Each row is a point. Each table stands for the endless flat space through its points: a line for two points, a plane for three, and so on. Write the one point that lies in both, or say that there is none.

First (2 x 4):
[[11 -7 12 31]
 [15 -9 19 31]]
Second, 2 rows:
[[22 -8 23 38]
 [10 -8 43 22]]
They share: no point

First:
[[-18  13 -18   9 -36  25   5 -15  -3]
 [ 19  18 -51  33   3  -6  33  41   8]
 [-17   8 -25  15 -31  28  13 -11  -4]
 [ -9  21  -6   6 -34  15   3 -13  -4]]
Second, 4 rows:
[[ 36  45 -23  13   2  17  32 -24   0]
 [  0  10 -46  31 -10   3  12  17 -10]
 [ 12  24 -36  11 -13   3  21   8  -9]
 [ 12  32 -12  11 -19  -5  31   2  17]]
They share: no point

First, 5 rows:
[[ 50  30   9  42 -15 -14  16 -26   5   9   2 -18]
 [ 37  22   4  -8  -2   2  -1  -4 -37  -3  32 -29]
 [ 38  61  16  17 -34 -16  20  -2 -18   7  -4 -20]
 [  6  -7  16   5 -19  25 -30   3 -51 -32  -6 -15]
 [  3  19  34  30 -11  22 -19 -14  -5 -40  10   5]]
Second:
[[  0 -10 -39 -18 -20  21 -24  21  -9 -30  53 -69]
 [  9  45  30  11 -28  17  14   0   4   7   8   1]
 [ 11  35  11  15 -27   0   9  12   3  -1   9 -10]
 [  1   5  10 -31 -12  17 -22 -16 -48 -59  24 -33]
 [ 10   0 -23  -6 -18   3 -22  15 -21 -38  29 -49]]
They share: no point

First:
[[ -5 -22  -8 -17   1 -23 -13 -26  -3  11  16 -15 -47  50  24 -49   1  -8]
 [-21 -44 -15   8 -11  14  -6  -1  51 -37 -40  25  -3   7 -44 -23  39  20]
 [ 13 -46  19   4   1  16 -10 -17   3  29  -2  -3 -35  17  18 -61  19  22]
 [-60 -17 -12 -46 -65 -13  66 -37 -45  20   5   7  -3  28  49  -8  33  41]]
Second, 2 rows:
[[-18 -22 -15 -27 -34  -5  32 -17   9   4  -2  12 -24  30  24 -36  18  19]
 [-33 -40 -12 -12 -37   4  20 -32   0  10 -20  -6 -15  27   9 -18  30  25]]
They share: no point

First:
[[ -4  -3 -16  26   9 -38  -4  22   3  -5 -46   5 -11  12  20 -42 -16  -4
    5  23   3  24   5 -38]
 [-39 -27 -25  21 -15 -24 -17  40 -18 -34 -20   8 -24   3  41  -5  16  30
   -2  22  41  23  21   8]
 [-25 -22  17  31  22 -34  21  12  17 -23 -38 -30 -42  12  28  -1  42  16
   15   5  22   4  16  -2]
 [-16  -7 -28  16   7 -28 -18  42  -7   1 -44  21  -9  18  22 -40 -30  10
    3  23   7  28   1 -44]
 [-17  -2   8  37   3 -31   4  -2  22 -25 -29 -11 -20  -5   9 -25  16   6
   14  12   5  13  18   2]]
Second (5 x 24):
[[-21 -29   7  19 -12 -44 -19   7   4 -28 -20  15 -36  10  23  -3  -2  18
    0  -9   8  23  19 -23]
 [-65  -9  21  11  11 -11 -21  42   0 -19  18  44 -18 -27  29 -47  -8  43
  -16  30  47  27  16 -35]
 [-53  -1   7  23   8 -12 -15  35   8 -16  -4  23 -12 -18  19 -43  -6  34
    0  27  32  23  15 -15]
 [-56  30  -9  32  17  -2 -24  39   6 -19 -15   8  15 -24  17 -44 -11  25
   -4  39  29  30  28 -14]
 [-53  -7   6  42 -14 -43 -25  29  11 -16 -13  11 -12 -14  28 -37 -29  32
    4   9  33  37  25  -8]]
They share: [-29  -6  -4  27   1 -21 -10  18  12 -19 -27   5 -18   1  11 -23   2  20
  12  12   9  17  14  -4]

First, 3 rows:
[[ 43  16  41   0 -18   4  39  33 -35  10  19  -3  -7 -13  12  13 -11  46
   26  -8 -10  -4 -33 -14]
 [  8  14  16  -4 -21 -24  26  18  -4  14  31   3 -27  -8 -16   7 -21  22
   24  14  -2 -42 -22  -9]
 [ 29  20  25   8 -12   0  47  33 -25  20  19  -9  -9  -5  -4   7 -27  46
   18   2   4 -18 -25 -12]]
Second, 5 rows:
[[ 29  10  40  22  -8 -26  29  46  -2 -12  48  -8 -44 -48   9  -2   5  25
   23  -1 -13 -36 -23 -31]
 [ 46   8  50   0 -28  -9   8  27  11   8  17 -17  -7 -18   4  19 -36  47
   39  15 -11 -60 -24 -22]
 [ 44  -1  63  -3 -45 -11  -6  17  21  21   6 -24  13   2  -9  20 -58  41
   49  26   0 -77 -36 -28]
 [ 32 -13  16   7 -58  -3  14  20 -17  43  22  12  21  23  12  24 -17  45
   14  25   3 -40 -66 -15]
 [ 47  -7  24  13 -48   4  15  33 -10  31  29   5   8   3  27  23 -10  59
    8  27  -9 -46 -57 -18]]
They share: no point

First:
[[ 68 -12 -31   6  -4 -64  10 -24 -13  14  12 -28  37  -6 -35 -38   7  13
  -40  -8 -10   4 -18   4]
 [ 20  -9 -10 -13  11  -4 -66   2  24  14 -23  32 -20 -27  21 -10   7   2
  -35 -37 -10   5 -21 -29]
 [ 11   3 -27 -28  19  13 -66  16  29  39   5   5 -33  -2  12 -14 -26  37
   -7 -52  16  29 -28 -36]
 [ 71  -9 -18  24   7 -32 -14 -28   4  -3  13 -22  15  -8 -17 -27  -2   6
  -21 -35 -14   7 -22 -21]
 [ 26   5 -40 -33   9 -36 -18  10   2  44  19 -20   8   9 -23 -36 -11  44
  -21 -19  14  19 -21  -7]]
Second:
[[ 40   7 -45 -12  12 -58 -35 -15 -12  14  -5 -32  -8   0 -24 -16 -20  22
   -6 -13   7  32 -32 -24]
 [ 25  -3 -10 -27   7 -28 -20  25  23  49  10   8   7  15 -14 -26   0  52
  -36 -23   7   7  -7   1]
 [ 20  11 -45 -16  20 -14 -15  21  24  34  27 -24  20 -20 -16 -48  12  26
  -58 -33  -1  -4 -20 -12]]
They share: no point

First:
[[  7  11 -17  12  10  43  33  -5  -5   6 -10  -3   1  20 -20   9  28 -25
   -7  -2  32   2   7  10]
 [  3  12  19  -3   7  68  42  16  -5  -2  14 -30   8  11 -18  -2   9 -29
    5   3  18 -20 -16   7]
 [ 16  29 -30  -1  22  23  13 -29   6  19 -14  14 -14  31 -20  39  25 -28
    4  -5  27  16  29   0]
 [ -9   6  17 -14  -2  88  44  10  11 -15   6 -35   2   9  -9   4 -12 -53
    6  12  17 -22 -14   2]
 [ 16   8  30 -12  15  62  40  26  -6  -3  26 -37  11   0 -12  -2   6 -20
    6 -12   3 -30 -24  17]]
Second:
[[ 27  16  11   3  16  12  19 -21   2  27   7   7 -19  34 -29  33  41   3
   -1 -18   9  -3   6   3]
 [ -4  24 -11 -18  50  58  68   7 -41   3 -25  11  28 -17  22  17  38 -30
   40  14  71 -14  17  12]
 [  9   9  10   0  38  40  57 -14 -25  10 -10  15   1  -2   9  35  51  -5
   23   4  46 -16  20   6]
 [ 40  15  13   3  10  -1   1 -16  17  40  13  11 -22  49 -48  26  39  -3
  -20 -23  -8  12   0  -2]]
They share: no point

First (5 x 24):
[[-35 -43 -11 -52  35  19  14 -16 -69  17  30   7  51  25   8 -13  -4  71
    8 -44  23 -53  19   6]
 [ -3  24  18  34  33  30 -44   2  -9 -55  43  47  21  17 -55 -59  -4  -6
   56  -2  -9 -33   1  41]
 [-16   1 -13   6  50  62 -25 -14 -18 -28  53  48  10   8 -37 -38   0  20
   38 -14 -14 -21 -20  18]
 [-10   4   0  20  44  57 -29 -16  -8 -38  54  48   8  10 -42 -48  -4  13
   40 -14 -12 -25 -16  25]
 [ -4 -20  16 -26  12   1 -10  -7 -49   6  -2  -9  43  29  -2 -18   5  46
   12 -41   8 -37  30  10]]
Second:
[[ 15  13   3   4  34  22 -22 -18 -11 -27   9  22  14  29 -10 -16  12  25
   27 -33 -17 -19  17   8]
 [ -1 -15  23   0   6  34 -34  -2 -31   1   9  -2  22   9 -34 -40   4  21
   19 -25  -9 -15  -3  16]]
They share: [  7  -1  13   2  20  28 -28 -10 -21 -13   9  10  18  19 -22 -28   8  23
  23 -29 -13 -17   7  12]

First (5 x 24):
[[-25 -20   3 -27  14 -19  59 -14 -36   5  32 -30 -20   0 -43  31   4   3
   27 -68  44 -46  71   4]
 [-51  -5  54  -3  30 -23   9 -15  21   2  -7 -21 -18  13 -34   4  18  47
   10 -13  32 -28  24  46]
 [-15  23  42 -17  29 -23  36  15  -1 -22  13 -22   4   4 -73  34  42  12
    7 -52  17 -56  62  28]
 [ -9  22  29   1  17 -17  52  16   4 -17  28 -21 -28   7 -44  43  10 -16
    8 -47  21 -40  55  -4]
 [-24  -9  -1   4   9  -4  37 -28   4  22  31 -26 -46   8  -1  18 -40  -5
   33 -24  41  -5  27 -21]]
Second:
[[-21   7 -13   9  -4  -1  51 -19  30 -32  -4  -3 -56  11 -26 -23 -18  12
   53 -23  24 -28  48  16]
 [-22   3  27  -1  28  -8   3 -20   6  33  24 -35  -3   3 -37  32 -13   6
   15 -13  29  -2  20  -6]
 [-15  26  14 -20  36 -10  16 -21  18  20  34 -21 -17  24 -12  14  -3   3
   32 -30  35 -24  13 -11]
 [ -8  20  55 -10  36  -7  -2 -12 -10  42  45 -50  28 -17 -16  66 -14  21
   -4 -31  25 -11  13 -17]]
They share: [-19  10  15  -2  20  -6  20 -19  14  11  19 -24 -19   7 -27  15 -13   9
  28 -21  28 -15  27  -1]

First:
[[-41 -51  42  28  23 -29  11   4   7  30  55 -30  -1  -7  45   2  -4  -8
   -5  39  12  -1 -42  11]
 [-32 -18  20  20  72 -26  35 -44 -48  -8  19 -34 -37 -31  -4  15  42  46
  -13   7 -67  28  -7  23]
 [-31 -67  11   0  18 -17  -1  20  10  42  30  -8 -18   7  56   7 -23 -27
   -1  34  22  -7 -29  -5]
 [-29 -34   8  22  14 -31   5 -14   5  31  22 -39  -1  12  13 -13  -3 -25
  -18  26  20  -1 -39   0]
 [  8 -20  -1   6  17   7  18 -17 -21  14  17 -20 -18 -17   7  -8  23   1
  -25  22 -23  15 -31 -29]
 [-20 -42  43  -3  42   4  30   5 -19  27  45  -4 -23 -45  53  28  13  32
   -1  47 -34  32 -13 -16]
 [-44  -6   6 -15  26 -31  19 -28  -8  67 -10 -38   2  -3  12  28 -17   1
   -4  61  21  56   6 -27]]
Second (7 x 24):
[[ -8 -12  -3 -20  28 -37  -3 -59 -48  68  32 -21 -33   1  14  -2 -25 -18
  -77  15  17   5   6  50]
 [-19 -39 -16   1  46 -19 -11 -49 -22  48  27 -26 -15  -7  23  11  -7  -9
  -40  18  -2  -8 -13  30]
 [-67 -51 -15  14  76  -8  -2 -31  18  34 -26 -60 -21 -35  51   0  37   2
   21  27 -45   7  -7 -36]
 [ 17 -49  10 -25  38  14  66   8 -46  -5  15 -28  -2  45 -10  33  -7  21
  -31   0  -4   9 -31  24]
 [-23  -5  28  37  26 -47  -4  -4 -43  49  25 -13 -60  20 -33  -8 -19 -35
  -12  27  42  54 -12 -30]
 [-54 -29 -12  39  26 -29 -15 -28  17  21  14 -30   3 -37  34  13  23   5
   31  53 -28  14 -33 -30]
 [-31 -50  -9  15  97  -8  -6 -22  -8  64 -19 -54 -47  -5  22  -3  12 -14
  -11  11 -21  21   4 -27]]
They share: [-28 -26   3   7  31 -22  14 -21 -19  27  12 -30 -17  -3  13   9   4   0
 -10  28  -7  19 -18  -5]

First (2 x 24):
[[ -6  20  17  35  32   7 -12  13 -30  -7  -6 -24   1  -6   5  11   6  12
  -12   1  -1  18 -21  16]
 [ -8   8   3  49  44   5 -14   7 -42   9 -16 -24  17 -18  -9   5  14   2
   -4 -13  15   4 -13  14]]
Second (7 x 24):
[[ 26  37  30  55  52  34 -47  23 -11 -32  17  -9 -28 -20 -20  25  -7  23
    5  11 -60  55 -12  -2]
 [ -5 -17  41  -3  14 -34 -13 -20 -26 -42   7 -64 -41  -3  59  17 -12  68
  -35   7  -9  11 -11 -10]
 [-23  72   5  -7  -2  34  18  50 -36  16   2  50   8 -18 -20  43  -9 -32
  -18 -29  -2  12 -12   1]
 [ -3  22  40  33  78   9 -37  10  -1 -49  17 -25 -37 -13 -20 -12 -39  48
  -33   1 -32  77 -37 -14]
 [  0  41   0  49  18  17 -20  16 -42   6 -10 -10  13  -1  -5  25  27  -9
    3   8 -22   9 -13  31]
 [-14  38   5  38  39  21 -30   7 -57 -19 -13  -6  -1   3 -35   6  -1   1
   -4  20  -6  30   2  37]
 [-28  29  17  -3  48   6 -27  -4 -53 -43   7  -1 -36  -4 -23  12 -41  23
  -36  14  -2  44   6   8]]
They share: no point

First:
[[ 15  14 -19 -42 -36 -15   8  19  10   6  18  -5  -2 -13   2 -11   4   2
  -35 -27 -34  19  11   2]
 [  5  32  16 -57 -15 -16   8 -19  51 -30  15 -10 -33  25  21  21  -9 -12
  -17 -20 -22  21  13 -20]
 [ 29  24  13 -21  -3  -7  29 -11 -19 -36 -14 -12  13  69  10 -16  20  -3
  -18  46  19  13  -3 -21]
 [ 13  27  20 -35 -11 -22  21  -2 -12 -35  -9 -10   2  55   4  -6  17   1
  -32  30  16  31  -2  -9]
 [ 25  43  -7 -17 -11  -7  30 -18  20 -59   4  -6 -12  63  17  11  -2 -32
   15  18   3  11  18 -28]
 [ 45  13 -48 -13 -19   5  31   6  -9   8  -3 -16  28  16  11 -33   7   5
   -8  11 -30 -10  13 -22]]
Second (4 x 24):
[[ 38  16  21 -20 -11 -33  21 -26  -3 -40  -4   5  13  31  33   0 -11 -46
  -12   2  43  21  -7 -23]
 [ 39  34 -20 -11 -23 -31  19   5   3  -5 -21 -14  -6  10  14  10   7 -14
  -42   9   1  17   4 -23]
 [ 13  37 -16 -35 -32 -11  17  12   3 -27   4 -12 -13  34  -5  -7  10   0
  -21   4 -23  13  12  -5]
 [ 25  58 -13 -32 -56 -32   8   9 -15 -42 -20 -15 -31  37  -8  -7   1 -21
  -36  -2  -2  -5  -6  -5]]
They share: [ 19  27  -7 -30 -21 -14  20   2   5 -26   5  -7  -2  31   7  -4   6  -9
 -17   5  -8  19  10 -11]

First:
[[ 37  37   5 -47 -28  45 -15  30  14  22  18   5 -14 -31  15  -8 -23 -33
  -21  13   5  -3 -23 -24]
 [ 25  40  38 -26   8  40  16  36  -5   7  22   5  -4   3 -12  -4  -4   4
  -12   2 -18  11 -27  14]
 [  5  10  50  13  -6  18   1  13  -9  40 -22  25 -24  -1   2  -7  12  15
  -39  32  -9  24 -38  17]
 [ 38  28  27 -13 -23  17  11  14 -16  80 -65  33 -24 -25 -16  10  -2   6
  -84  42  11  15 -57  -9]
 [ 34  46  25 -34  34   4 -11  71  23  14 -17  66 -17  34   3 -23  -9  60
  -36  78 -25  11 -38 -27]
 [ 10  18  28  -6  51 -13 -12  62  22   5 -12  59 -24  28  22 -26  -2  98
  -11  73 -45   2 -28  -4]
 [ 43  35  51 -33   7  24 -18  52  23  55   8   8 -29  -6  20 -32   6  24
  -16  21   4 -12 -55  13]]
Second (3 x 24):
[[ 15  -3  32   4   0  27   1  36   1  28   7  22 -24 -17  -7 -12  -5  26
  -23  35 -19   2 -17 -19]
 [  3  25  43 -20   8  29  18  34  -2   9 -12  40 -30 -16   1  12   5  21
  -20  14   2   4 -27 -13]
 [ -3  11  57  -8  10  37  26  38  -2   5   2  46 -42 -12 -15  12   9  25
  -20  14   2  12 -19 -25]]
They share: no point

First:
[[ 52  10 -13 -12 -24 -10 -12  25 -38   3  28  23 -17   4  -5  17 -73  48
  -41  13   9 -20 -33 -33]
 [-21   9  -8  26  36  17 -77  -4  16  46  14   9 -23 -40  24 -37  -9  21
   -2  14  54  -3  -2   3]
 [ 35   6 -12 -36 -27 -21  -9   9 -28  -5  34 -12  41  -4  -8  28 -25  40
  -14 -26 -19  -1  13 -14]
 [  9 -33 -40 -18   5  37 -28  45 -24  14   1  18 -15 -10 -16  28 -31  -9
   -6  57  40   6 -26 -19]
 [  2  -6  31 -28 -23  -4 -72 -10   6  14  40 -46  10 -48  15 -20 -16  29
   13 -63 -19  15  45  -1]
 [-32  42 -49  27  21  17 -27  32   3  19  18  23  25 -58  11 -10   6  25
  -26  -3  13   3  13 -22]
 [  7 -10 -10 -23   3   4 -40  -1 -13  14  20 -15  18 -18  -6   0  -7  12
    7  -4  17   9  17   1]]
Second (7 x 24):
[[-25 -18 -34 -21 -35 -16 -23  24 -52   9  -4  18  -8 -53 -16  14 -31  -2
   14 -33  20 -27 -16 -36]
 [ 11  34 -27 -25  22  -5 -41  17   5  -9  16   2 -15 -56  -9  43  -7   9
  -12 -17  13 -10 -12  -7]
 [ 10  -7 -21  -2  16  52   4  29 -44   7  17   9  52  -8 -11  12 -47   8
  -33  19  13 -24  -5   6]
 [ 39   2 -35 -45  55  24   1  19 -10   7  36  13  31 -33  -9  38 -32   9
  -57  18  36 -16  14  17]
 [ -3   6 -26   4 -22  -1 -13  14 -35   9  13  12  26  -3  -7  -5 -20  30
   -5   2   8   7   7 -29]
 [ -4   8 -20 -21 -12  10 -43  19 -23  10   9 -16   9 -55 -47  34 -20  -9
    3 -26  -4 -20 -16 -23]
 [ 61  25 -32   5  21  18  17  12  -5  16  61   7  79  53  13 -30 -11  74
  -65  64   2  52  52  -4]]
They share: [ 11  11 -29 -11  -2   3 -17  19 -22   6  21   7  20 -20  -8   9 -19  23
 -17   2   9   1   4 -17]
